Rows are points. To make a cloud, some directions were put in groups of two or more. Within a group, all points are equally far from the middle, so they leave a hole (a ring in 2 directions, a hollow ball in 3). The other directions are filled evenly. Then the cloud was stretched, turned, moved and blurred a little. How many holes are there, and how many directions does each take, smallest first?
(in the rows, 128 means zero)

Cloud (22 x 3):
[[102 115 143]
 [146 103 125]
 [113  85 113]
 [121 169 135]
 [174 126 135]
 [140  88  91]
 [150  81  96]
 [ 82 155 116]
 [114  62 137]
 [ 78 124 110]
 [133  92 154]
 [ 91 135 119]
 [ 71 161 133]
 [106  97 101]
 [134 129 129]
 [106 146 140]
 [134  93  90]
 [168  53 107]
 [140 122  99]
 [147 132 149]
 [164  70 114]
 [130  96 110]]
Holes: 0

Cloud:
[[170 148 178]
 [102 128 168]
 [106 172 173]
 [152 138 127]
 [186 124 116]
 [108 108 167]
 [ 98 108 111]
 [ 93 136 175]
 [ 81 121 152]
 [ 72 128 154]
 [148 154 109]
 [106 147 137]
 [128 176 181]
 [122 160 177]
 [152 151 162]
 [144 167 154]
 [129 118 146]
 [104 140 156]
 [121 135 168]
 [138 102 147]]
Holes: 0

Cloud (27 x 4):
[[171 143 105 109]
 [114  82  90 112]
 [102 120 101 179]
 [159 137 141 159]
 [158 162 113  95]
 [107 166 127 133]
 [ 97 141 104 167]
 [149 129 142 123]
 [161 123 166 146]
 [ 96 144  99 118]
 [171 113 161  93]
 [131 151 159 148]
 [ 98  96  89 153]
 [127 126  95  80]
 [ 88 152 133 140]
 [130 105 104 119]
 [110 106 115 104]
 [133 135  82 114]
 [120 128 147 170]
 [134  68 130 143]
 [160  69 163 146]
 [132 157 153  66]
 [107 201 108 120]
 [114 134  95  89]
 [150 137 159  71]
 [159 130 184 117]
 [183 108 104  89]]
Holes: 0

Cloud:
[[192 135 121 105]
 [141 161 126 100]
 [125  67 135 102]
 [141 148 150 139]
 [190 146 110 111]
 [129  67 134  98]
 [115 103  95 149]
 [152  80 133  81]
 [114 104 148 157]
 [153 156 106 160]
 [107 128  95 162]
 [ 80 116 132 153]
 [148 182 102 127]
 [112 156  99 168]
 [125  70 136  96]
 [154 179  98 141]
 [ 77 123 109 151]
 [149 144 151 135]
 [113 106  93 150]
 [152  95 137  78]
 [177 156  92 103]
 [131 167 136 132]
 [ 77 117 107 143]
 [ 78 113 133 151]
 [107  87 145 149]
 [130 113  84  96]
 [ 88 144 108 164]
 [167 140 148 122]]
Holes: 2 (2, 2)

Cloud, 49 rows:
[[ 92 144 141 180 134 117]
 [117 147  94 153 159  98]
 [164 124 175 144 154 139]
 [120 111 121 106 150 157]
 [102 152 157  69 182 131]
 [144 195 156 104 146 140]
 [106 122  86 128 141 121]
 [118 115 120 129 155 164]
 [111 115 129 139 152 164]
 [143 156 153 169 167 101]
 [121 181 151 130 113  86]
 [141 171 202 115 134 133]
 [109 142 176  79 171 136]
 [131 127 190 136 108 150]
 [112 177 130 133 105  99]
 [138 103 159 141 162 148]
 [117 157 102 121 182 151]
 [118 140 129 108  88 133]
 [152 188 149  85 150 126]
 [138 107 115 106 138 117]
 [137 193 170  91 140 136]
 [112 118 180 138 165 108]
 [126 133 118 200 157 127]
 [144 155 120 151  79 117]
 [164 135 124 118 101 131]
 [107 145 139 167 187 115]
 [ 89 146 136 158 162  95]
 [118  93 159 156 139 107]
 [118 135 164 140 192 116]
 [ 95 159 128 108 190 144]
 [133 109 141 106 161 154]
 [144 180 174 172 133 112]
 [134 182 134 149 109  93]
 [ 97 127 128 186 153 130]
 [ 88 158 104 101 141 123]
 [116 148 155 116 202 133]
 [114 165 157 185 110 121]
 [147 147 137 110 156  85]
 [150 186 155 122 163 142]
 [159 148 136 115  91 150]
 [165 133 171 185  96 147]
 [149 111 158 131 162 151]
 [155 163 157 122 126  83]
 [123 177 167 172 118 103]
 [108 174 154  66 137 107]
 [125 165 153 152 110 161]
 [ 98 165 138 151 118  93]
 [108 161 114  95 196 137]
 [109 103 153 177 113 124]]
Holes: 3 (2, 2, 2)

Cloud:
[[152  73  72 130 136 156]
 [142 113 149 111 105 163]
 [136 135 100 133 116 181]
 [118  74 145 150  78 165]
 [173 120 146 137  83 139]
 [137  78  89 130 104 103]
 [ 97  99 128 131  76 119]
 [147 131 114 178 124 196]
 [156 129 140 143 139 133]
 [117 120 112 138 165 154]
 [140 109  27 145 164 117]
 [112 116 110 151 111  83]
 [180 132 128 103  97 129]
 [160 132 168 148 145 138]
 [144 110 197 119  56 142]
 [115  90 135 135  66 131]
 [159 159 141 123  96 105]
 [ 93  91 117 142 126 171]
 [162  89  71 126 100 156]
 [113 134  84 119 106 146]
 [119 131 124 165 115 147]
 [182 113  60 141 155 153]
 [100 141 172 126 127 114]
 [105 123  67 125 113 138]
 [187 107  89 118 127 134]
 [180 127  80 116 139 140]
 [155 156 150 126  91 169]
 [161 116 141 185 112 124]
 [153 146 150 145 106 123]
 [104 160 101 134 131 156]
 [103 120  98 152  97 114]
 [117 114 120  85 124 174]
 [121 113 102  98 121 140]
 [132 143  63 134 179  71]
 [120 108  74 150 153  70]
 [137 109  67 128 134 131]
 [137 104 138 105  85 132]
 [123 148 132 145 164 134]
 [127 135 113  99  96  98]
 [110 155 145 152 171  95]
 [ 85 126 122 169 118 119]
 [135  80 105 162  93  95]
 [158 114 102  99  93 109]
 [167 115 132 133  76 137]
 [160 143 177 156 102 133]
 [130 111 128 163 127  96]
 [118 135  34 135 156 111]
 [122 108  89 160 134 178]
 [171 110 111 109 108 123]
 [152 149 169 141  81 160]
 [103 158 126 174 142 128]
 [ 78 137  91 169 141 171]
 [141 106 198 112  99 147]
 [142 132 159  98  98 120]
 [135 124 119 107 100  79]]
Holes: 0

Cloud:
[[165  89 212 110 122 107 144  85]
 [161 145 166 130 150 129 113 106]
 [ 76  84 160 142 120 146 131 138]
 [128 104  57 132 133 141  82 123]
 [193 167 124  85 124 121 141  97]
 [110  99 160 116 148 142 113 141]
 [135 113 172 143 167 118 142 117]
 [135  88 178  88 107 135 128  89]
 [122 110 114 161 117 148 108  82]
 [173  69 124 102 135 108 139 118]
 [134 149 170 100  89 169 130 115]
 [174 119 205 149 135  75 160  84]
 [136  87 156 142 144 145 124  71]
 [127 116 189 159 115 108 124  82]
 [141 122 110  68 166 123 175 136]
 [129 112 209 115 162 184 156 115]
 [100  95 113 104 129 119 119 174]
 [157 124  83  81 166 121 121 121]
 [113 130  53  86  98 152 103 122]
 [ 89  93 149  98 134  90 117 133]
 [177 168 142  98 112 108 141 121]
 [ 96  94 140 108 105  97 122 138]
 [123 160 115 139 103 163 111 112]
 [135  77 174 150 132 151  89 108]
 [196 100 162 106 160 147 194  73]
 [112 106 182  99 131 131 167 161]
 [108  56 156 121 161 153 162 107]
 [123 123  82  94 102 136 125 167]
 [131 125 136 124 144 173 131 123]
 [175 163 130  88 127 116 165 103]
 [ 97  94  82 110 128 150  92 147]
 [175 143 143 151 157 177 117 127]
 [ 84 116 106 124 112 126 132 118]
 [167 145 127 122 111 169 145 140]
 [ 74  96 107 109 124  96 112 127]
 [ 88 122 130 131  94 107  84 126]
 [115 104 188 112 117 114 151 113]
 [154  93 150  99 127 151 168 154]
 [135 139 153  95 102 133 120 177]
 [114  77 118  75 121 102 127 193]
 [100 134  99 165 118 123  88 131]
 [162  83 188  80 115 116 123 113]
 [162 146 156 129 126 126 114 162]
 [137 119 125 128  99 144 144 119]
 [174 173 156 131 144 129 163 107]
 [155 153 149  89 176 131 136 133]
 [116 162 180 124 102 124 117 163]
 [166 112 135 101 130 116 167 113]
 [ 67  83  99 127 152 141 100 160]
 [154  97 136  87 164 176 111 143]
 [142 134 159  89 119 137 141 103]
 [153 127 123 151 159 179  91 156]
 [139 146 149  90 141 153  82 143]
 [133 107 153  87 164 142 145 153]
 [122 121  85 122 137 152 141  64]
 [154  77 146  80 157 119 149 145]
 [114 127 175  93 150  93 170 139]
 [134 145 114 148 130 108  72 131]
 [146 165 164 181 162 150 147 140]
 [115 128 164 124 130 114  93 119]
 [144 127 158  86 159 160 124 172]
 [120 110  98  89  98  98 125 146]
 [134 120 152 113 122 151 129 159]
 [163 134 172 153 173  73 124 129]
 [117 110 152 166 165 175 119 144]
 [171  98 136 123 172 136 169 111]
 [143 113  82 102 154 125 114 117]
 [113  86 144 100 128 165 134 149]
 [148  93 166  77 134 136 139 170]
 [ 91  93 126 103  80 100 132 153]
 [145  46 183  76 107 102 192  87]
 [122 101 146 107 119 152 162  93]
 [167 159 106 129 148 146 152 101]
 [150  97 133  86 168 135 165 172]
 [ 81 120  91 118 130 146 128 125]
 [150  64 142 147 158 150 168  54]
 [157 136 170 109 158 124 175  99]
 [154 102 175 142 148  81 159  91]
 [154 118 183  81 129  98 106 143]
 [127 163 175 102 110 119 172 111]
 [155 160 128 137 202 166  91 134]
 [132 103 159 127 132 168 100 130]
 [140 159 122 129 159 129 157 130]
 [103 143 149 126 147 174 116 135]
 [ 92 107 114 134 139 157 123 116]
 [127  76 135 125 135 125 103 192]
 [180 148  93  75 140 126 151 105]
 [124 132 140  98 131  97 118 178]]
Holes: 0

Cloud (77 x 8):
[[153 153 179 186 118 144 137 150]
 [132 171 139 189 117 170  99 121]
 [124 125 147 167 148 144 156 176]
 [128 110 135  83  89  91 166 144]
 [111 179 119 160 129 130 117 178]
 [126 140 103 100 179 121 126 139]
 [109 134 144 139 148 130 160 116]
 [134 125 128 108  83 158 171 128]
 [107 138 114 166  61 140 134 148]
 [110 137 133 188  94 156  84 163]
 [132 102 155 178  68 157 165 142]
 [122  98 163 203 109 184 128 132]
 [143 145  97 152 103 158 109 120]
 [114 118  99  58  95 111 155 151]
 [140 149 172 113 115 162 159 158]
 [106 151 115 188 113  96 121 132]
 [116 132 163 159 161 113  94 139]
 [ 90 140 127  98  73 138 103 135]
 [107 104 161 148 131 172  99 145]
 [139  88 179 157  63 131 111 168]
 [140 106 131 114  91 116 123 104]
 [ 93 123 162 155 121  91 135 160]
 [107 141  96 116  72 151 138 148]
 [148 156 115  71 158 135 124 153]
 [152 141 143 113 133 110  89 133]
 [ 97 119 123 203 100 161 110 142]
 [110 143 177 132  64 117 115 142]
 [107 138 117 151 120 125 143 195]
 [ 99 145 119 107  87 125 132 107]
 [107  85 198 153  92 154 123 132]
 [146  98 156 104 100 124  94 146]
 [140 151 126 195 166 126 127 143]
 [116  86 108 119  87  97 108 142]
 [121 130 116 143  67 111  93 121]
 [148 177 105 156 154 121  99 156]
 [ 96 125 139  94 112 121 174 178]
 [145 153  84  89 141 128 127 187]
 [135 172 151 133  88 162 138 156]
 [119 157 167 141  96 129 102 106]
 [121 112 137 118 176 122 130 151]
 [158 105 162 122  75 125 106 132]
 [151 156  80  88 144 126 136 175]
 [ 88  78 141 117 100 119 152 157]
 [136 141 174 170 123  98 144 142]
 [116 134 130 158  96 121  66 117]
 [120  78 135 129 124 142 116 116]
 [159 131 105  89 126 130 149 194]
 [114 116 142 225 103 144  77 124]
 [132 132 195 124  88 124 133 136]
 [142 153  78 150 154 120 118 150]
 [139 171  98 125 126 132 162 138]
 [116 165 149 127 139 132  89 117]
 [ 77 130 111 143 130 125 113 118]
 [135 107 127 120 156  91 106 156]
 [155 123 115 142 141 107  99 181]
 [144 122 147 154  66 118 129 104]
 [128 109 187 207  58 150 130 135]
 [101 127 145 175  66 168 121 160]
 [131 131 134 180 117 129  63 154]
 [134  88 112 149 129  91 112 154]
 [ 99 114 141 207 120 103 116 122]
 [140 132 185 182 132 129  92 114]
 [124 136 133 122  91 152 121 199]
 [ 92 130 121 152 118  80 112 167]
 [119 111 170 218  88 173 135 130]
 [165 136 138  97 107 165 133 164]
 [108  92 157 153  42 121 107 153]
 [117 111 152 125 145 140 169 170]
 [158 143 120  93 119 132 177 174]
 [131 101 180 171  92 188 144 142]
 [131 116 179 174 151 108 113 145]
 [131 123 135 112 108 118  73 142]
 [120 137 184 150 129 171 141 153]
 [103 142 114 125  77 146 167 146]
 [125 139 119  97  93 150 149 111]
 [105 107 164 167 139  96 134 149]
 [116 140 179 188 136 107 109 144]]
Holes: 3 (2, 2, 4)

Cloud, 87 rows:
[[109 122 122 101 178 160 125 181  83]
 [127 107 162 122 145 139 119 184 119]
 [108 134  72 156 173 134 100 130 126]
 [104  86  98 136 112 147 128 125  86]
 [103  85 137 173  95 193 131 117 131]
 [151 106 117 141 170 166  99 190 144]
 [177  88 100 141 117 200 113 132 127]
 [133 104 110 146 135 169 102 129  66]
 [129 127 129 168 131 211  91 153 136]
 [168  67 161 144  81 185 126 151 133]
 [123  98 167 124 118 155  94 159 122]
 [184 138 174 162 131 140 127 145 121]
 [135 165 131 145 148 118 163 133 118]
 [103 130 160 118  66 149 147 100 117]
 [165 125 140 152  83 181  79 139 149]
 [116 143 127 103 134 104 145 123 112]
 [126 146 115 122 146 120  79 137 132]
 [129  68 151 108 108 173 148 124 136]
 [109 132 127 146  84 136 118  84 155]
 [ 88 143 127 103 161 185  81 114 149]
 [104 126 176 134 181 160 131 112 113]
 [ 68  96 151 111 134 135 126 106 115]
 [121 151 106 197 162 164 136 165 166]
 [129 119 142 128  98 143  61 140 117]
 [104  92 105 140  80 155 153 106 114]
 [182 115 167 177 124 177 147 129 107]
 [118  98  95 150 112 188 166 123 106]
 [160  95 153 117 115 156 102 120 195]
 [139 128 131 150 126 127 105 178 114]
 [102 106 165 119 108 171 159 169 108]
 [133 118 157  89 139 156 115 200 123]
 [ 91 133 113 134 118 160 125 116  54]
 [149 135 157 186 158 139 116 114  94]
 [110 121 148 140 101 187 132  87 144]
 [185 100 135 114  85 175  90 153 152]
 [129 107  81 108 135 133 159 171 158]
 [110 129 104 144  88 154  80 131 169]
 [106 113 143 147 115 159  59 165 151]
 [109 111  95 133 143 158  79  93 128]
 [148 134 138 121 141 207 116 170 123]
 [122 116 143 136 172 160  60 130 146]
 [112 125 156 101 124 199  93 140 144]
 [ 75 115 188 111 117 168 128  94 138]
 [132 129 111 129 128 180 107  92 145]
 [ 68  91 126 143 110 189 132 137 154]
 [100  95 127 103 155 139 104  92 148]
 [167 106 100 134 170 155 122 107 115]
 [133  66 100 151 159 149  91 171 158]
 [100 113 120 117 115 179  86 163  76]
 [166 156 124 160 126 130 158 152 124]
 [ 93 114 132 104 109 167 140 150 179]
 [164 171 130 140 160 156 120 178 140]
 [114 100 128 103 135 186 139 130 143]
 [149 101 118 128 138 121  74 162 147]
 [144  72 122 152 126 198 127 139 110]
 [137 162 135 128 100 144  93 110  82]
 [132 136 170 126 177 179 148 134 146]
 [122 108 114 113 177 179 114 184 125]
 [135 145 133 124 112 131 156 140  81]
 [145 152 109 115  92 159 150 177 126]
 [125 131  70 150 151 172  86 142 106]
 [165 119 136 172 136 153 162  90  92]
 [105  76 118 146 120 171 118 105 161]
 [147 115 104 112 121  95 134 148 131]
 [130 146  89 168 112 143  83 103  95]
 [104 116 114 127 133 183 121 113  54]
 [167 108 181 124  99 150  84 144 140]
 [154 110  88 110 120 154 135 120  80]
 [ 78 138 147 146 175 178 137 100 141]
 [123  94 147  52 105 143 120 119  87]
 [134  86 171 156 154 141 123  92 145]
 [135 116 138 172 156 139  95 124  92]
 [ 97 103 147 150 112 186 131  89 127]
 [168 122 103 133 114 185 100 178 130]
 [135 134 154 181 115 174 119 156 121]
 [165 116 135 174  95 160 109 153  80]
 [ 76 102 130 113 102 150 151  99 120]
 [166 113 127  99 151 136  96 149 115]
 [136  76  72 163 113 181 116 114 119]
 [144 145 123 150 117 156 133 150 163]
 [148 131 161 191 156 149 143 147 125]
 [106 153 155 148 145 154 168 132 100]
 [144 127 127 116 107 166 149 176 165]
 [141  91 181 118 124 137 139 157 122]
 [128  94 132 163 177 176 115 146 115]
 [131 158 144 105 166 158 159 133 166]
 [149  50  94 135 105 155 130 122 132]]
Holes: 1 (4)

Cloud:
[[160 183 134  78 165 159 170 146 153]
 [103  95 146 141 142 155 161  67 157]
 [150 143 116 147 163 140 135 153  99]
 [129 154 133 196 133 118 142 198 178]
 [143 105 130 114 148 136 174 143 160]
 [133 150 135 125  95 160 131 152 181]
 [105 155 156 163 156 119 138 123 113]
 [155 160 172  89 128 162 126 137  94]
 [152 169 108  97  96 147 112 199 147]
 [209 121 115 106 185 159 145 131 122]
 [185 106 123  90  80 119 152  81 170]
 [160 119 133  89 118 106 125 122 137]
 [169 140 178 117 150 155  90 136 136]
 [116 159 199 130 106 149 140 121 129]
 [151 120 131 179 133 112 167 155 145]
 [162 111 106  68 116 141 111 140  97]
 [161  90 137 160 112 165 118 157 181]
 [106 110 134  96  88  79 135  95 127]
 [ 74 116 148 139 148 179  95 153 121]
 [127 151  77  92 162 137 116 173 178]
 [146 171 117  94 138 104 146 140 155]
 [124 144 151 161 146 173 139 164 116]
 [141 147 148 128 125 180 173 124 150]
 [112 171 111 120 150 124 140 103 128]
 [131 109 156 104  98 165 161 110 137]
 [167 128 117 133 123 103 136 100 149]
 [146 169 112  67  98  98 142 122 132]
 [156 144 131  41 128 132 134  62 150]
 [142 166 170 140 160 162 106 131 106]
 [154  98 129 124 130 168 171  93 134]
 [145 101  86 180 153 138 118 152 182]
 [187 158  91 118 111  86 125  99 164]
 [162 158 129  61 116  99 103 139 172]
 [147 120 162 120 125 153 109 138  94]
 [204 132 125 167  90 159 123 161 147]
 [145 113 111  52 149  93 134 133 122]
 [192 142 144  84 119 165  95 127 142]
 [185 162 156  92 101 125  88 122 134]
 [139 150 136 138 108 124 113 150 122]
 [119 144 110 131 163 140 146 136 123]
 [183 163 149 128 108 116  80 183 120]
 [110 121 186 138 111 170 153 168 121]
 [145 156 130 144 114 153 162 134 150]
 [177 147 149  98 134 147 127  65 150]
 [146  70 140 104 105 108 140  67 151]
 [170 133 167 111  88 125 125 105 110]
 [211 146 166  71 102 120 128 134 100]
 [127 148 140 161 154 115 137 125 142]
 [148 153 123  89  79 141 125 142 184]
 [157 171 158 139 101 135  90 118 117]
 [137 123 100  52 138 140 134 126 162]
 [146 167 164 185 147 127 115 154 118]
 [174 175 153 164 128 115 109 184 145]
 [186 105 113 143  85 128  84 133 103]
 [167 103 102 133  95 123 125 151 168]
 [134 161 154  71 144 143 141 151 169]
 [145 136 141  60 107 160 105 114 124]
 [135 104 102  80  98 130 110  67 139]
 [ 76 158 148 146 120 143 132 133 151]
 [101 102 141 110 135 153 145  89 155]
 [122 136 190  98  93 114 132 124 141]
 [214 123  89 142 117 146 140 123 136]
 [150 182 167 101  96  98 116 124 131]
 [145 127 148 110 129  88 142  92 143]
 [182 131 136 170 129 161 135 158 174]
 [127 138 128  76 117 172 134 137 171]
 [186 153 156 147  95 183 118 167 145]
 [155 128 140 172 120 166 156 116 135]
 [184 149  75 100 147 107 124 148 150]
 [133 155 190 128  99 126 113 194 132]
 [168 177 133  63 113 125 129 180 133]
 [186 161 111  77 121 132 105 142 122]
 [167 131 159  85 155 142 157 107  78]
 [151 126  86 103 133  84  95 115 149]
 [137 168 162  81 155 141 157 100 112]
 [170 146 120 118 146 113 166 103 119]
 [156 108  90  75 161 115 114 121 124]
 [155 139 182  83 128 127 115 158 119]
 [157 130 111 134 135 149  99 153 152]
 [155 180 120 161 124 167 144 170 145]
 [182 111 120 172 145 170 158 162 150]
 [144 157 138  99 103 132  67 115 113]
 [134 122 155 150 116 152 156 145 173]
 [ 86 130 104  83 165 121 140  89 130]
 [168  92 150 124 123 170 130 170 118]
 [153 168 125 153 147 128 127 111 118]
 [165 140 140 142 144 120 123 131 137]
 [153 111 161 122 159 124 122 114  95]
 [213 154 171 112 107 116 110 152 128]]
Holes: 0
